Every row gives one point. The last column is the point's height on a tilted bowl or saddle (a function of degree 2), plus a little noise. Along how many of its main directions does it bend up, bend down or stay straight?

Points:
[[24, 15, 26, 27],
[25, -23, -11, 15],
[13, 17, 39, 24],
[-48, 22, -7, 43],
[5, -9, -6, 14],
[45, 23, 47, 60],
[11, -12, 35, 19],
[18, -28, -1, 14],
[-14, 24, 2, 16],
[-26, 42, 14, 19],
[25, -33, -18, 13],
[22, 8, 38, 28],
[-8, -2, 2, 16],
[17, 4, -29, 12],
[-27, 1, -60, 37],
[13, 14, -17, 13],
[18, 5, -53, 9]]
Directions: 1 up, 0 down, 2 straight

Points:
[[21, 14, -1, -23, -7],
[-26, 34, -5, 19, -19],
[21, 10, -13, 2, -8],
[-27, -29, -30, -28, -35],
[42, -24, 3, 32, -12],
[1, -7, 18, -11, 1],
[14, 27, -17, 5, -13],
[14, -33, -1, 7, -7],
[14, -16, -33, 36, -32],
[-10, 2, -14, 15, -8],
[-4, -9, -28, 21, -19],
[-14, -28, 27, -6, -6],
[-60, 16, 20, -29, -21],
[38, -10, -26, 40, -35],
[30, 18, 45, 23, -25],
[-12, -6, 5, 23, -9],
[-22, 20, -15, -7, -3],
[-9, -39, -29, -49, -55],
[1, 27, 23, -16, -8],
[-37, 18, 32, 49, -60],
[34, 55, -41, -26, -45],
[6, 31, 33, -3, -16],
[-24, -15, -8, 16, -14],
[8, -34, 54, 31, -11],
[-42, -7, -6, -8, -12]]
Directions: 0 up, 3 down, 1 straight
